Rows are points. Examples show where two turns around zero, p and q, send a point. Where does a point land after both, in the order given? Backwards means that the second turn is done in reverse. Each puzzle has new turns, and all numbers are rounded.

Turn p:
[2.4 4.1] => [-4.7 -0.4]
[ 3.3 -0.4] => [-1.6  2.9]
[-2.5 -4.3] => [5.0 0.4]
[-1.0 -0.5] => [ 1.0 -0.5]
[-2.2  1.1] => [ 0.4 -2.4]
Turn q:
[-1.9  1.3] => [-2.3  0.0]
[-0.6  3.1] => [-2.2  2.2]
[-3.0  2.0] => [-3.6  0.0]
[ 3.0 -4.0] => [ 4.7 -1.7]
[ 2.6 -2.5] => [ 3.6 -0.6]
Where do these land?
q, then p: [2.8 1.0] => [-3.0  0.1]
p, then q: [3.2 0.2] => [-3.1  1.0]
p, then q: [ 1.6 -2.5] => [-0.6  2.9]
p, then q: [-5.3  2.0] => [ 4.2 -3.8]
p, then q: [-2.3 -0.7] => [ 2.4 -0.2]

Turn p:
[-3.4  2.0 -0.9] => [-2.0 -1.3 -3.3]
[ 3.3 -1.9 -4.4] => [ 5.8 -0.1 -0.1]
[0.4 1.8 3.0] => [-2.6  2.3  0.8]
[-2.3  1.1 -1.4] => [-0.7 -1.2 -2.5]
[ 2.1 -2.9  3.7] => [-0.5  0.5  5.1]
Turn q:
[ 2.8 -2.9  0.0] => [-3.5 -2.0 -0.2]
[-2.4  0.8  1.2] => [1.5 1.7 1.6]
[-0.5  4.0 -0.7] => [ 3.9 -0.1 -1.3]
[-5.1 -2.9  3.7] => [-1.1  4.2  5.4]
[ 2.4  0.0 -3.9] => [-1.0 -1.0 -4.3]
[ 2.7  1.0 -0.3] => [ 0.3 -2.6 -1.2]
Where do these land?
q, then p: [-1.6  0.3 -1.3] => [ 0.3  1.4 -1.5]
p, then q: [ 1.5 -3.7 -2.6] => [-2.8 -3.8  0.7]
p, then q: [-3.1  5.3  4.8] => [ 4.0  6.7 -0.2]
p, then q: [ 2.6 -4.0 -0.3] => [-1.2 -3.8  2.7]
p, then q: [ 1.9  1.5 -0.2] => [ 2.0 -1.1 -1.0]
q, then p backwards: [-1.4  0.7 -0.5] => [ 1.4  0.7 -0.5]

Turn p:
[-1.7  2.8  4.5  3.5] => [-2.3 -2.7 -5.5  0.0]
[-2.4  4.1 -0.7 -4.5] => [-3.1  2.2  0.8  5.3]
[-0.2 -3.1 -2.2 -0.4] => [ 1.6  2.3  1.8 -1.9]
[ 1.7 -1.7  1.6  0.7] => [-0.1 -1.9  0.6 -2.2]
[ 2.6 -2.1 -3.2  0.8] => [ 4.0  0.1  2.3 -1.1]
Turn q:
[1.8 2.2 0.0 4.6] => [-0.5  4.1 -3.1 -1.4]
[ 2.8 -2.3  1.9 -0.5] => [ 3.5 -1.2 -1.7  0.6]
[0.1 1.3 3.1 0.5] => [-1.1 -0.9 -3.0  0.6]
[ 2.4 -0.4  1.0 -0.7] => [ 2.0 -0.1 -1.2  1.4]
[-1.8 -1.3 -0.9  1.4] => [-0.4 -0.1  1.0 -2.6]
[-5.3  0.5 -5.2 -5.4] => [-3.5 -1.8  8.2  1.4]
Where do these land?
q, then p: [-0.5 -0.6  5.6  2.8] => [2.9 4.4 3.4 0.3]
q, then p: [-1.3  2.0  1.5 -3.0] => [ 0.8  1.5 -2.5 -2.8]
p, then q: [ 0.0 -3.4  5.1  0.2] => [-0.9 -4.6  3.8  0.9]
p, then q backwards: [ 1.0  3.0  0.8 -2.2] => [-0.7  1.9  0.4 -3.3]
p, then q: [-1.3 -1.3 -4.4  0.5] => [-0.2  2.7 -2.2  3.2]
q, then p backwards: [ 2.0 -1.5 -5.7  0.8] => [ 0.1 -3.4 -4.8 -2.1]
p, then q: [ 0.1  1.7 -2.9  0.8] => [ 1.1  2.8 -1.6 -0.1]
